Rows are points. Each table stands for the endless flat space through its points: a line for two points, a plane for three, and so on. The two share one point or none. Which?

First (2 x 4)
[[ 1.74 -0.85  0.81 -1.64]
 [-0.01  1.05  0.91 -1.99]]
Second (2 x 4)
[[ 0.94  0.18  1.30 -1.39]
 [ 0.74  0.72  2.20 -0.61]]
They share: [ 1.04 -0.09  0.85 -1.78]

First (4 x 6)
[[-0.46  2.85  1.94  0.45  0.89  1.09]
 [-2.16  1.25  0.26 -1.08  1.87  1.01]
 [-1.68  3.59  2.12  0.12  0.97  1.25]
 [-0.78  0.17 -0.55 -0.33  2.32  0.14]]
Second (2 x 6)
[[-0.49  0.32  2.90 -0.04  1.81  3.13]
 [-0.23  1.20  2.12 -0.34  0.99  2.25]]
They share: [-0.10  1.64  1.73 -0.49  0.58  1.81]

First (2 x 8)
[[-1.86 -2.18  1.30 -0.50  1.20  0.44  0.82 -0.92]
 [-1.12 -1.78  0.98 -0.22  0.28 -0.20  0.58 -1.10]]
Second (4 x 8)
[[-2.84 -3.17 -0.05  0.96 -0.08  0.19  0.65 -1.00]
 [ 1.80  0.64  1.33 -1.55 -0.45 -1.09  0.10 -0.98]
 [ 1.48  0.61  1.19 -1.92 -1.20 -1.39  0.43 -1.00]
 [-3.30 -3.80  0.31  1.39  0.09  0.05  0.82 -1.40]]
They share: [-0.75 -1.58  0.82 -0.08 -0.18 -0.52  0.46 -1.19]

First (3 x 11)
[[ 0.13  0.87 -1.12  0.76 -0.05  0.38  0.12  1.63 -0.25  1.53  1.54]
 [ 0.55  0.93 -0.86  0.61 -0.09 -0.08  0.21  1.68  0.03  1.12  1.57]
 [ 0.89  1.49 -0.24 -0.45  0.07 -0.42  0.45  1.50 -0.03 -0.48  1.03]]
Second (2 x 11)
[[ 0.02  1.01 -1.96 -0.69  0.00  1.86 -0.38  1.52 -0.49  1.27  0.04]
 [-1.73  1.96 -0.06  0.41  0.75  0.01  0.32  0.12 -1.89 -0.53  1.14]]
They share: no point

First (3 x 12)
[[-0.78  1.12 -0.96  1.00 -0.78 -1.66 -1.08 -1.24 -0.07  1.05  0.14  0.21]
 [-2.04  1.96 -2.22  0.55 -0.15 -2.14  0.24 -1.54 -0.46  0.03 -0.31 -0.12]
 [-0.54 -0.28  2.40 -0.38 -3.18 -0.80 -2.38 -0.38  2.47 -0.19  1.16  0.19]]
Second (3 x 12)
[[-1.77  2.02  0.78  0.25 -1.83 -0.28 -0.72 -0.76  0.77 -0.75  1.52 -0.09]
 [-1.47  1.13  0.18 -0.17 -1.36 -0.98 -1.61 -1.02  1.44  0.14  0.05  0.32]
 [-1.70  1.57  0.34 -0.14 -1.38 -0.61 -1.42 -0.97  1.34 -0.14  0.39  0.26]]
They share: [-1.08  0.70  0.30  0.16 -1.77 -1.39 -1.29 -0.91  1.07  0.09  0.50  0.09]

First (5 x 18)
[[ 0.28  2.34 -0.88 -0.85 -1.90 -0.85 -0.72 -2.33 -0.32  0.88  1.45 -0.36
  -0.77 -1.21  0.16 -0.73 -1.41  0.76]
 [ 0.73  2.67 -0.26 -0.72 -2.12  0.22  0.17 -0.96 -1.36 -0.04  1.07  0.36
  -0.56 -0.57  0.68 -1.04 -0.62  0.10]
 [-0.69  1.42 -0.68 -0.03 -0.83  0.03 -1.35 -2.25 -0.37  0.74  0.84  0.83
  -0.67 -1.13 -0.69 -0.97 -1.79  0.54]
 [ 0.43  2.34 -0.02 -0.39 -2.32  0.58 -0.28 -0.54 -1.44  0.15  0.75  0.48
  -0.51 -0.34  0.42 -1.29 -0.44  0.00]
 [-1.49 -0.11 -1.20  0.42  0.41  0.41 -2.80 -2.85  0.07  1.51  0.84  1.55
  -0.74 -0.48 -1.51 -1.06 -2.59  1.16]]
Second (5 x 18)
[[-1.23  1.74 -0.16 -0.11  0.71 -0.14  0.77 -2.04 -0.27 -0.10  1.44  0.80
  -1.49  0.16  0.36 -2.56 -0.64  0.75]
 [ 0.63  0.47  0.00 -1.10 -1.59 -0.39 -0.49 -1.35 -1.66  0.63  2.11  2.26
   0.19  0.06 -0.60 -1.28 -1.24  0.68]
 [-0.36  0.54  0.70 -0.91 -1.38  0.31  0.28 -2.03 -2.81  0.04  1.25  2.20
   0.49  0.12  0.93 -0.92 -2.92  0.23]
 [-0.57  3.13 -1.04  1.48  0.27  3.33 -1.57 -0.59 -1.48 -0.13 -0.91  0.08
  -1.37 -0.16  0.24 -0.30 -1.24  0.04]
 [-1.92  2.37 -0.10  0.62  1.05  1.35  0.76 -2.07 -0.92 -0.68  0.06  0.41
  -1.59  0.09  1.41 -2.01 -1.60  0.19]]
They share: [-0.03  1.46 -0.42 -0.12 -0.79  1.03 -0.66 -1.11 -1.34  0.07  0.79  1.54
 -0.52 -0.05 -0.03 -1.20 -1.18  0.25]
